Each row is a point. Examples show where two turns around zero, p and q, send a point. Write where each new point lands after one turn and then the other. Backwards means that the second turn is done in reverse. Each puzzle has new turns, and all numbers are rounded.

Turn p:
[-1.3 -7.0 -2.6] => [ 3.3  2.6 -6.3]
[ 2.2  2.1 -0.2] => [ 0.9 -0.9  2.8]
[-1.3  4.6  4.3] => [-5.1 -2.8  2.8]
[ 2.1 -4.7  1.9] => [ 2.7 -2.9 -3.8]
[-4.4  2.6  1.0] => [-5.0  1.6  0.4]
[ 2.7  2.4 -4.4] => [3.2 2.4 4.1]
Turn q:
[-3.9  2.0  6.2] => [ 5.7  5.0 -0.5]
[ 3.5 -6.2 -2.5] => [-2.6 -4.8  5.2]
[ 3.5  0.9 -2.5] => [-1.8 -3.6 -1.7]
[ 1.8  0.2 -3.8] => [-3.4 -2.3 -1.0]
[-5.1 -0.3  2.5] => [1.6 5.3 1.4]
[0.2 3.5 0.1] => [ 0.6  0.4 -3.4]
Where do these land?
p, then q: [ 3.2 -3.5  4.7] => [-3.2 -3.0  5.1]
p, then q: [-3.1 -0.6 -4.3] => [-0.2  0.7 -5.3]
p, then q: [4.6 3.1 1.3] => [ 4.1 -1.4  3.7]
p, then q: [-4.7  1.1 -1.7] => [-0.5  3.7 -3.5]

Turn p:
[-5.7  4.0  5.7 -1.6 -1.6 -5.7] => [-2.6  0.6 -3.1 -9.9 -1.7 -1.3]
[ 0.6  0.5 -0.7  3.6 -1.1  2.9] => [-2.1  2.3  3.0  2.3  0.2  0.6]
[-2.2  0.9 -6.3 -3.2  3.6  1.4] => [ 1.5 -4.5  0.7  0.7  6.8  1.0]
[-0.9  0.0  4.5 -2.5  0.3 -3.6] => [ 1.0 -0.9 -2.7 -4.3 -3.1 -1.8]
[ 3.7 -2.8  1.6  3.1  2.3  4.5] => [ 0.9  0.6  4.1  5.2 -2.8 -2.7]
[ 1.5 -3.8 -4.7  4.2 -0.2 -0.1] => [-0.4  3.0 -1.4  6.0  3.0 -0.8]
[ 2.1 -4.8 -2.6  1.2 -3.1  5.1] => [-2.4 -0.8  0.5  7.6 -1.2  2.2]
[ 0.9  6.0  2.5 -4.7 -0.2 -4.4] => [ 4.0 -0.2 -1.0 -7.6 -1.2  2.8]
Turn q:
[-11.0   4.0   1.6  -0.2  -4.2  -0.8] => [-8.6  3.6  6.1 -0.1  5.7  1.3]
[ 2.1 -1.9  4.1 -1.7 -0.3  0.3] => [-1.2 -0.2 -3.3 -1.9 -2.7  2.1]
[ 4.8 -0.2  1.0  2.9 -0.1  0.4] => [ 4.1  0.8 -0.2 -1.1 -3.6  1.2]
[ 0.6 -2.6 -0.6  1.3  7.1 -3.2] => [ 2.8 -6.3 -0.9  3.5  0.6  3.0]
[ 1.9  4.2  0.0 -1.2  3.2 -1.2] => [ 3.4  0.9 -2.2  0.3  3.6  2.0]
[ 1.8 -3.9 -6.4  0.3 -1.7  7.0] => [ 1.0  1.1 -0.4  3.7 -4.4 -8.7]
[-0.3  0.5  0.3 -1.4 -4.1 -2.5] => [-1.5  0.2  1.1 -4.5  1.0 -0.9]
Where do these land?
p, then q: [-2.7  3.1 -4.0  0.9  4.3  5.1] => [-1.7 -2.8 -2.7  3.1 -1.9  6.8]
p, then q: [ 1.1  1.5 -1.2  5.3  2.3 -0.8] => [ 2.5  1.4 -0.3 -0.5  3.0  4.6]
q, then p: [ 1.6 -3.8  4.1 -5.3  3.2  0.4] => [-2.9 -1.8 -1.8  4.8  5.4  2.2]
p, then q: [ 0.8  2.7  0.4 -4.3 -2.7 -1.4] => [-1.0  1.8 -3.3  0.7 -1.5 -4.2]
p, then q: [-3.3  3.0  1.0  3.8 -2.2  1.4] => [-4.3  1.9 -0.3  1.1  3.7  2.4]
q, then p backwards: [ 4.1 -6.2  3.4  0.9  0.1  2.0] => [ 1.8 -3.0  5.7 -3.7 -3.5 -0.3]
q, then p: [ 2.4  4.6 -4.0  1.5 -5.0 -6.3] => [ 7.7 -4.1 -0.6 -3.0 -4.8 -0.9]
q, then p: [-2.5  2.1 -0.4  0.9  5.6  0.7] => [-0.4  2.6  4.1  2.7  1.0 -3.4]
q, then p: [-1.5 -7.0  0.7 -3.7 -5.8 -1.0] => [-4.2 -3.9 -7.8 -2.5  0.9  0.5]
